Every row gives one point. A path goes straight from each point to the next, and from the last back to the first. The post is the endless flat space through its rows: a point in 2 columns, a line in 3, a plane in 4, and so on, so that a path can go around it. How many times does the path go around the post? Going back the other way cancels.
(in the rows, 128 means zero)

Post:
[[197 142  73]
 [135 102 182]]
Path (13 x 3):
[[156  45 125]
 [179 105 165]
 [185 149 157]
 [131 155 143]
 [170 124  67]
 [ 91 145 105]
 [158 216 140]
 [193 141 199]
 [228  69 147]
 [138  80 156]
 [112 120 139]
 [129 147 122]
 [125 102  85]]
Times around: 0

Post:
[[ 50 133 187 162  73 175]
 [ 67 164 191 112 163 121]
 [ 65 149 164 167 145 195]
 [176 149  35 209  77  61]
 [127 158 111  78 157 130]]
Path:
[[ 95 164 141 151  99 159]
 [ 94 194  67 195 109  93]
 [102 195 106 171 106 126]
 [146 202  95 206  94 189]
 [134 161 123 209 168 117]
 [ 97 144 167 220 104  64]
 [125 177 163 132 152 104]
 [100 181 148 120 131 138]
 [115 163  56 166  75 159]
 [ 99 154  73 131 108 105]
 [ 71 167 147 118 158  93]
 [ 87 204 138  98 137 134]
 [119 185 177 132 101 139]
 [178 148 164  85 127 164]
 [126 112 207 174 147 120]
 [168 183 148 137  78 115]]
Times around: 0

Post (8 x 9):
[[108 154 112 134  72 213 242 154 148]
 [106 201 156 101  58 207 181  83  99]
 [163 119  87 135 221 115 102  51  75]
 [134 153 142 115 218  90 124  73 161]
 [157 126 124 178 160 180  75 123 111]
 [138 166 120 126 134  84 131 106  91]
 [153 115 113 155 131 121  90  30 104]
 [ 84 126 106  84  71 211 163 169 152]]
Path, 22 rows:
[[161 153 116 116 121 169  95 113 125]
 [155 159 156  63  95 160 181 125 134]
 [159 127 200 158 118 162 136  83 132]
 [ 79 156 173 113 105 181  81  74  52]
 [116 146 111 116 155 143  76  75  78]
 [152 188  99 171 124  63 162 113 115]
 [164 151  72 118  83 233 146  99 105]
 [196 104 136 129  86 136 139  84 150]
 [136  95 168  94 215 113 148 111 154]
 [ 71  81 126 165 108 178 159  75 126]
 [ 76 134 149  96 165  65 103  77 168]
 [108 126 189 148 109 205 141  70  98]
 [115  99 112 108  93 159 191 113 123]
 [126  94 107 179 136 226 158 106 117]
 [ 76 112  76 124 185 135 172  96 153]
 [122 125  22 176  90 165 156 106 102]
 [110 188 147  43  99 215 147  38 170]
 [170 168 135  80 117 103 167  98  69]
 [153 152 222 173 109 242 145  81 107]
 [109 145 179 141 145 195 137  65 130]
 [ 81 115 101 186 155 154 139  73 140]
 [136 193 109 143 122 185 111  36 134]]
Times around: 3

Post (11 x 12):
[[ 72 100 105 174 146 112 100 176 158 139 161  55]
 [150 178 122  63 136 138 158 111  98 141 104 185]
 [138 148 143  85  90 124 137 152 131 112 145  90]
 [183 123 131 137 161 117  76 194 151 192 159 137]
 [115 102 180 121 113 137 165 137 116 115 152 130]
 [164 132 138 172 144 102  58 123 130 172 150 101]
 [136  68 116 137  83 130 166 140 126 102 113  97]
 [148 139 164 108 198  82  66 148 164 145 110 120]
 [134 184 150  40  81  96 170  87 166 141 101 185]
 [130 120 116 114 115  83 143 132 142  76 157 133]
 [152 113 141 100 100  78 160 150  69 169 125 139]]
Path:
[[179 188  97  89 123 173 128 131 178 108  68 135]
 [179 171 139 113 138  99 107 205  85 169 218 107]
 [188 112 140 138  91 128 102  50 171 131 131 122]
 [141 101 138  63  77  91 146  86 134  90  89 162]
 [127 107 154 123 118 131  72 151 109 109 177  48]
 [110 113 126  96  59  91 141 126 115 122 137 123]
 [158 121 173 123  89  60 103 181 120 139 157 148]
 [109 181 124 110 164  85 108 140 162 157 108 141]
 [165 117 103 157 116 136 145 114 132 129 140 114]
 [184 132 143 115  61  98 140 137 145 159 126  83]
 [126 145 156 127 122 150 157 170  96 106  90  84]
 [148 136 151 120 188  87 133 157  72 115 149 161]
 [115 126 125 141 138 119 152  96 182 127  74  77]
 [132 118 167  71 160  91 150  66  95 128  80 129]
 [149 134 115 111 102 144 117 118 127 151 118 128]
 [125 146 129 106  91  96 105 127 156 149 103 143]
 [137 143 249 105 109 107 165 140 114 167  82 142]
 [158 124 140 146 147  84 153 112 185 153 168 129]
 [176  82  82 115 159 108 158 191 127 169 121  88]
 [117 165  47 141  92 101 138 131 158 161 139 117]
 [ 93 138 194 110  89  87 117 131 153  89 102 118]
 [145 166  75 131  90 128 100 131 134 158 149 167]]
Times around: 2

Post (17 x 18):
[[139  84 145  72 100 160 166 143 156 158  71 156 134 140  80  50 153  58]
 [ 63 118  82 159 173 152 138  99 169 178 178 123 133 129 101 183  41 134]
 [ 93 135  76 152 171 127  24  91 181 150 150 105 133  60  81 152  69 110]
 [129  89 120 112  44 118 113 109 189 115 126 114 126 193 167  61 167 112]
 [111 126 130 149 210  81 112 132 166 151  70 133 149 133  96 140 121 181]
 [160 154 154 137  58 130 137 164 114 145 141  85 176 139  58 135  96 156]
 [186 148 134  98 118 207 132 127 156 100 124 159 104 217 169  81 164  59]
 [134 169 141  83  96  87 142  88  99 152 146 134  71 135  79  54  90 175]
 [102 107  62 124 168  66  69  90 162 198 156 151 142 122 109 248 118  80]
 [ 73 151 104 221 166  94 169  74  75 159 109 120 178  90  56 154 134 151]
 [167 148 118  64  77 159 178 103 191 101  86  51  95 200 108  50 188  67]
 [170 136 182  36  40 175 147  74 125 132  50  73 112 162 203  63 115 105]
 [122  49  61 113 208 112  78  61 142 169 196 121 199 118 105 149  88 108]
 [103 143  60 158 202  61 166 133 136 161 157 127 160  30 122 172  92 138]
 [125 168 147 104 105  79 149 147  96  97  61  93 140 178 125  47  96  85]
 [135 133  90 130  94 123 126 156  77 196 103  79  76 157 120  52 129 126]
 [163 104 210 133 116 132 158 126 149 125 112  82  79 172 147  67 155  57]]
Path (17 x 18):
[[ 93 181  89 134  79  89 158  88 139 137  58 145 127 199  82  79  98  89]
 [171 191 126  94 108 152 153  72 150  65 150 157 129 116  67  82 115 143]
 [113  70 113 131 132 106 119  78  67 187 145 140 111 174 116 101 142 122]
 [121  97 197 184 156 201  60 140 120 170 135  77  54 126 187  96 107  89]
 [ 91 166 126 116 135 203 162 130 197 144 123  50  69 146 116 163  46 129]
 [131 170  98  98 139 180 142  99 118 212 218  86  64 101 111 102 124 113]
 [137 131 138  91 113  48 118 122 120 195 136 129 134  73 101  80  84 130]
 [115 100 154 146 197  91 133  61 144 131  57 115 167  92 119  92  75 162]
 [128 162 124 112 121 112 144 149 171 118  77 145 142 113 109  99 104  83]
 [131 174  43  74 200  75  90 168 174 210  36 136  71 121 123  21 130  96]
 [ 89 172 150  61 123 170 123  77 110 152 117  65 130 205 116 117  86 159]
 [135 134 200  88 122 108 215  84 189 190 180  90 104 188  93  78 132 175]
 [137 138 150 125  53 137  88  93 152 184 195 160 145 159 117 112  35  95]
 [190 108  54  84 135 116  97  90 137 140  95 129 178  55  96  85 110 180]
 [139 129  90  11 169 113 107 186 111 163  76 152  54 175  92  88  92 122]
 [152 115 146  54  96 160 124 134 168 154 245 124  78 192 158  90 141  85]
 [130 118 108 100 153  67 147 102 153 139 127  84 174 146 122  88 138 118]]
Times around: 2
